Each wall is flat, endless, passes through zero and stands at right angles to its row. A trip goes straight from one point to another. List the walls that it crosses, first one first.

Walls:
(1): [11 -8]
(2): [-9  2]
(3): [-60  -7]
(4): [24 41]
Trips:
[-14 -23] to [10  2] => 2, 3, 4
[20 30] to [ 0 16] => 2
[ 23 -23] to [-44 -16] => 3, 2, 1
[42  6] to [12 -4] => none

Walls:
(1): [-12  38  -2 -16  -1  20 -22   2  31  10  -4]
(2): [-12 -16 -22  32  30 -33  -1   0  -4  38 -13]
(3): [-28   6 -33   5 -19  32  41   7  11 -33  14]
(4): [-27  40  36 -43  13   4  51  -5 -40  47  51]
Trips:
[ 22  35  21   6  22 -32 -31   0  10   9  13] to [-24   3  -6  26 -31 -22 -11 -28  24  -3  16] => 4, 3
[-13 -60 -14  25  27 -20  39 -40  22  36 -21] to [ 16   7  24 -37   0  -3 -11   1 -24  23   5] => 4, 2, 1
[ -7  26 -21  29  13 -29  24 -19   0  15   9] to [ -2  25  -2 -17  35   3   0 -10 -12   5 -15] => 1, 3
[-47  -4   7   1  16  39  24  11  -9  -9 -28] to [ 40  18   1  20  36 -15  -9  23 -25  19  15] => 2, 1, 3

Walls:
(1): [-15  47 -11  -1   1 -10  29 -29 -30  16  -4 -12   8  -3   9 -20  16 -21
  15  -9   2   2 -45 -25  -1  13   3 -20  27  17  -6  -2]
(2): [ -4 -41  31 -20  16  -4  21  37 -38 -27 -15 -13   0 -12 -56  -1  15  24
   2  43  17 -32 -17 -42 -50 -11 -14  -4   4 -13  60   4]
(3): [  2 -16 -23 -16  -3  21  17  14  -8   6 -22  22 -10  -8  -1   6  56 -14
 -22   5  28   7 -10  14  29  14 -16  21 -32 -12 -34  -4]
(4): [  2 -23  23  18  18   5  29   0   1  -7 -27  39 -30 -15 -44   1  19  15
  19  28  -7  15  -2 -11  15   2  24  22  12   1   7  13]
(5): [-22   1 -26 -18  -9  11 -20   5  19  -1  -1   0  18  -1 -39 -12  10  37
 -28  18   3 -17  -6 -24 -12   6  -1  -2  -5 -43  15   6]
(6): [ -6 -12 -25  31 -32  -8  45 -29  29 -48   7  10 -16  17 -12   3   8  24
 -24 -35  33   9  -3   0  17  24 -13  48  10  29  -6  -5]
Trips:
[ -1  30 -28  -6 -17  46 -13  18   5  20   5   3   9  14  -7 -53  -9 -11
  -7  -1  -7  50 -25  22  17  10   5 -20  -8 -23 -11   8] to [ 18  -4   1  -1 -20 -23  26  29  21  -4   8   6  29 -13  12  -1   2 -26
  -5   6  -5 -27  27 -20  -1 -22  -6 -26 -41  20   0   2] => 1, 5, 2
[ 20  -4  20  37  -2 -39  -2  -6 -34  29 -11  -3  -7  -4 -10  28  11  -3
 -20   4 -55  -8 -23 -14 -50  -9  20  15  -9  18  26  13] to [ 19  28   8  -4  19  38 -22  12   2   5   2 -14  14 -15  31  -7   7  10
 -15  -9   2  22   5  19 -18  25   0  37   9  -1 -15 -14] => 4, 2, 1, 3

Walls:
(1): [ -2  11  20 -26  13 -17   9   2  -6  15 -16  10  -9  16   3   3  31 -35
  -3 -10  -2 -44  14  26  22 -18   5   9  -8 -16 -12  -2  -4   0   5 -30
   7 -12 -13   2  -2  -7   8  -1  11 -27   9  -4]
(2): [ -1   0  -4 -19  21 -15  -5  11 -16   3  -3  -5 -25  -5   9   6  15 -10
  10 -14  15 -11  -6   7  11  17 -22   7  20   9  -5 -13 -24  18  12 -32
  33 -16   6 -28   6   7  16  -3  21  -6  25  28]
(3): [ 23 -14 -41   1  22 -16 -41  32   2  27 -27 -21   3   0   6   8 -24 -15
  -5   2   9  -4  -6   4   3  -6  -4 -30  -8 -18   9  24   1   9  28 -25
 -19  -4 -18  -4  14   4   1   1 -22  -6 -28 -23]
(4): [  4 -14 -15  -2  30   4 -24 -13  -5 -13  22  10  17   1  -6  -4   8  16
  -7 -19 -14  11  16   2   3  21   4  -2  18  11 -14  13  29 -23   3  19
  -7 -11 -14  15  -4  18  33   6  20 -14 -14  -6]
(5): [ -1   2   8  19  11  -1  -6  13  -5 -20  12 -13   0 -22  19  -7  -4  -5
 -35   6 -11  -2  12 -22   8   5  -3   6  -2  34   5  -1 -14   2  -2  10
  -6  10 -19 -10  -1 -26   3   6 -21  21  16 -17]
(6): [ 15 -21  26 -22  13  -2 -13 -16   4   6 -22 -17 -28 -10 -22 -60  13 -36
 -10  14  -4  -9  -9 -29 -21  -9  13 -16 -26   1  47  15  -6  11  -3   2
 -21   3   6  21 -13   3  10  -4   8  10  -7 -14]
(7): [ -6   9  -6  -1  -4 -11   4  19   9 -10  -5  18   5  -8  16  27  12  -6
   8  -7 -37  31 -19  -5  12  31  -7 -16  -3  22 -11   4  19  14   7  18
  21 -39 -40   6  -4  -8 -20   1  -6  -5  18  29]
Trips:
[  9 -17 -34  14  21   9   4  -7  29  12 -29  14  -5 -22  12  24  26 -13
  -8  22  47 -13  35 -15  -4   5 -19  -7  28  15 -16  12 -28 -23  31  -1
   5 -21  27  -6  -5 -23  -1 -14  -7   1  -7 -13] to [ 10 -21  22 -10  25  -2 -13 -19 -14   2  11   7  15  -7 -14  -3  -2   8
  21  20   8 -17  -6  11 -15 -21 -26 -17  10  16 -14  24  -2  -4  -5  -5
 -18   3   3 -22  12   2 -22  12 -14 -18  -2  10] => 4, 5, 6
[  2 -12  10 -11   4 -26   0  -3   3   5 -11  -1  13 -13 -17  -5 -15 -17
 -10   3   1  -9 -11 -19   0  15 -19 -13 -26 -10  -2   0  15  -1  -4  19
  17  10   5  15  -1   2  -9   4   0  25   2   3] to [-19 -44 -24 -15   8  19 -20   1 -27  16  14 -21  -6   9  28  14  14   0
 -17  10  -9  10   5   2 -18  -5 -12  23  13  -1 -10 -13   5   4 -17  32
  21 -12 -32 -14  38  -8 -34 -22 -23 -37   9 -11] => 4, 6, 2
[ 19   5  31  -9  -1  -2  -9  -9 -17  -9  -6  26  11 -11  -2  40 -14  -5
  -6  -8   1   8  25  -5 -13 -18   9  16  11  15   7  17  -7  15  15  -1
   2  11   7 -16   1   4   5  19  29 -11   1  -3] to [-23  26  -9 -18  27   6 -23  17   8  21  24 -20  -4  -1  11   4  10 -16
  15   0  -4   8 -13 -20 -10  -4  -6  11 -17  12  14  25 -24  24   2  -9
  11   4 -14  -7 -37 -10 -10   8  19  19 -14 -21] => 6, 3, 4, 7
[-16 -24  -6  10  14 -15  14  -2  -5 -20 -14  -6   7   4   6 -17  12 -11
  -5 -24   7  20   9 -10   2 -16  -6 -34   8  32  10 -28 -17   1   4  -7
  17  16  26  15  22  13 -30  -5   1 -13 -34  -3] to [ 25  -5  -5 -10  20   6   9  11  15   5 -18  13  -7  -3 -36  -4  -3  -4
  14 -17 -11   0  15   3  -7   4  21 -18  12  37  22 -14   0   2  25 -15
 -11  -5   0   8  -7   4 -24 -11  -4  46  20   9] => 7

Walls:
(1): [ 23 -10 -26  16 -27  11 -18   0 -28  30  14 -15 -32  14 -10   4 -12 -13
  15 -16  34  -3  -2  -9   2 -22  -3   9  -3   9  -3  -7  -3 -20  24 -38
   5  -6  23  34 -34  -1  -2 -15   3   4   5 -43]
(2): [ 17  12   7 -10  -2   7 -12 -28 -11  19 -13  29 -28   4  19  32   2  28
  -6   1   4   9 -18  21 -35  -6   2   8   6  36   7  -7   0   5  22  16
   6 -16   9   9  17  16 -19   1 -16   1 -19 -22]
(3): [ -6   9   8  23  28 -34  11   8  -1   2  -3  -4  -4  -9  10  23  18   4
   2 -36 -17  -8 -11   5  17  37   7   5   3  12  -9 -20  12 -10   0  -2
   1  33 -18  -2   4 -15  18   3   6  -6 -31  -5]
(4): [  1  21  -9  11  19  37   9  27  -3  16  37 -16   9   9   7  -9 -12  -9
  11  -8   6  -5 -17  -9  26   7 -14  21  -6  26  12   8  12 -26  -8  -2
 -17  29   9  17  22 -15  19 -17  -8  -6 -13   8]
(5): [  7   1   6  30  11  18  -8  -1   4   0   6  12 -25 -18   9 -25 -19 -22
  12  -1  26  -3   0  -2 -16  22  -2  -6   8  26  43   5 -11 -13  -8  13
  -2 -21 -27  16 -14  -8  12   9  14  -6 -11  22]
Trips:
[ -1 -11 -17  25   2 -24  -5  23   1 -16   1   7  15  -8  -2  38  14  10
 -11  33  -8   0  19 -19 -21   3 -14   2   5 -32  20 -12  30  -8  -2  -3
  17  15   6 -31  -5  16  16  13   1  20  -6  11] to [-21  25  -5   4   1  -5   3  -8  -6  -4   1  15 -37  22 -35   9   3 -18
   5  19  21  -1 -20   6  -6 -16   3  -7  -9   9 -13  -5   2  -4   6  19
 -18   3  -9   4   7  25   9  16   8 -14 -33  -5] => 2, 5, 1, 4
[-19 -11  -8   3  -3  24 -14  19  10  37  -5 -18  -5 -12   4 -33   8 -11
   5   0  13  -8 -16 -10   2 -20  11   2   6 -11  -8   5  -9 -12   3 -24
  12  -3   2 -22 -10  17  13   2 -18   3   6  35] to [ 11 -20  21  24   3   4  19 -36   5  13  -1   2 -21  -6 -23 -11  -4   9
  -2  -6  -4  -9 -17 -11 -35   1  10  -9   9  13   8  11 -27  12 -25   3
 -19   3 -11  20  -3  30  -7 -20 -26  -3  16   1] => 4, 2
[  8   2   0  12   8  -3  40  14   2  28 -15   4  -1   6 -12  10  11  12
 -12   0  -2  39  14   8   5 -12   6 -10 -14 -13  -1  16  29 -29  -8 -23
 -23   0  -1 -25   5  -4   7   1   6   0 -19  28] to [  5  -3   0   6  -2 -16   3   6  27 -37  12  29 -42   4   8  16  20   7
  27  11 -14   0 -11 -16   1 -11 -10 -27   1   5  13  -6   5  18 -19 -29
  10 -28  11   9 -20   9  -9  -4   3   9  16  26] => 4, 5, 3, 2
[  7  28  -3 -22 -14 -16  19  -6   5  -9 -17 -10  22   3 -18   1   5 -17
  -5   2 -13   1   5 -17  10 -11 -10   8 -13   5   0  36 -19 -31 -24  -2
 -27 -12   2  12  -2   7   1  10  22   3  -7  -6] to [ -2  24  11  -2  10  18  -8 -32  15  -3  -6   6  11  26  19  14   6 -10
 -11  -7   8  -2  13  -6  -4  13  -3  15   1 -15 -10  10   0  25  23 -14
  -9  11 -13 -14  -6 -25 -30 -17   9  -3 -16   7] => 4, 3, 2
[-19   6 -14   3  10   7  13  21   2  -5 -49  -9  -7  -4 -16  18  -1  14
  -1  -4  10   6   0  23 -13  23  -8  18   0   6   7   9   4 -12   9  -3
  -1   9  -8  18  -2  -2  26  13 -20  35 -18   4] to [  6  10   3 -16  10 -35   9 -28  -6  -6 -19 -13 -22 -11  15  -6  27 -29
  -7   4   2  37  -9   0  -4  -9  20 -10  -6   5 -11 -19  -3  15  18  28
   6  16  19   6  21 -16  10   3  33   3   5 -21] => 4, 5
[-15   1 -17  40  26 -18  12  -4  -5   0  25 -18 -21  -9  15 -40   0  10
  43  25  15   2   7  -8   9   7  20   1   1  -4  25 -12 -10 -15  -8  13
 -13   5  27  37  -1   7 -22  13 -20   5 -27  18] to [ -7  17 -11 -19 -10 -21   3  17  10  -5  27 -12  15 -12   8  -1 -28  12
 -15 -33 -15   1  16   4  15 -43   7  -7   1 -21  -7 -17 -10  -6  -5   6
  14  18  11  12 -10   4  -9   8   6   6 -20  -6] => 5
